Every row gives one point. A path goes straight from each point to the next, and from the last back to the first. The post is the endless flat space through its rows: a point in 2 columns, a line in 3, a plane in 4, and so on, so that a path can go around it. How many times does the path go around the post? Going back the other way cancels.
(in the rows, 128 means zero)

Post (2 x 3):
[[148 130 123]
 [ 83 128 140]]
Path:
[[ 63 101 153]
 [184 142 138]
 [ 47 154 153]
 [ 88 148 167]
 [101 115 148]
 [107 101 130]
 [140 126 108]
 [158 120  87]
 [116 142 126]
 [109 146 136]
 [102 133 159]
 [ 85 116 144]
 [116 111 117]
 [ 99 118 117]
 [130  88 127]
 [ 71 106 139]
 [ 56 123 119]
 [115 146 118]
 [119 144 134]
 [  7 129 191]
 [143 139 145]
 [133  94 143]
 [ 87 106 125]
 [ 94 127 112]
 [ 97 119 106]
 [129 109 118]
 [ 80 109 151]
 [133 100 126]
 [ 73 118 126]
 [116 116 127]]
Times around: 2

Post:
[[ 84  85 120  95 169 124  78 174 144 142 122]
 [ 74 155 120  85  66 119 128 145 138 138  88]
 [ 84 124 142 146 159  96 105 147 132 121 168]
 [120  92 129 124  97  95 155 124 157 133 147]
 [123  93 189 123 142 111 121 157 101 142 137]
 [148 174 109 176  85 162 106 125 136 119  69]
 [ 97 143 131 140 122 127 124  88 144 144 154]
 [115 111 150 119  74 123 163 169 176 177 134]
 [ 98  64 135 130 198 122 166 133 161 106 137]
 [135 143 127 105 123 127 107 149 124 140 114]]
Path, 23 rows:
[[119 160 136 180 105 122 187 132 182  98 128]
 [ 91 125 102 140 139 109  97 195 199 140 131]
 [ 92 125 124 148 148 110 104 190 133 123  95]
 [ 88  70 140 137 131 155 148 119 152 145 131]
 [114 111 116  44 158 128 102 157 127 107 135]
 [110 137 183 138  73  84 181  91 145 136 137]
 [ 48 119 138 137 162  92 107 180 120 129 107]
 [ 81 135 139 149 147 119 117 144 120 149 165]
 [136  88 131 150  87 136  93 160 150 137 136]
 [160 118 130  53 135 127  89 136 127 155 109]
 [124 117 159  85 139  99 123 146 116 168 149]
 [ 87 100 144  91 128  46 144 125  75 128 185]
 [129  80 150 177 114 148 134 156 211 219 220]
 [106  79 186  94 136 146 136 166 137 146 101]
 [ 78 133 157 170 153 126 137 174 181 144 128]
 [ 78 124 145 161  95 109 185 168 161 166 119]
 [ 97 118  90 113  97 137 128 120 133 175 137]
 [119 129 142 226 106 132 103 173 164 141  71]
 [190 141 124 137  80 122  76 134 164 168 121]
 [ 93 150 132 135  51 120 153 154 139  92 109]
 [ 92  88 107  78 143 126 139 180 135 130 119]
 [ 66 142 171 129  48 119 148 171 121 174  89]
 [192 137 126 108 129 159 176 142 112 139 141]]
Times around: 3
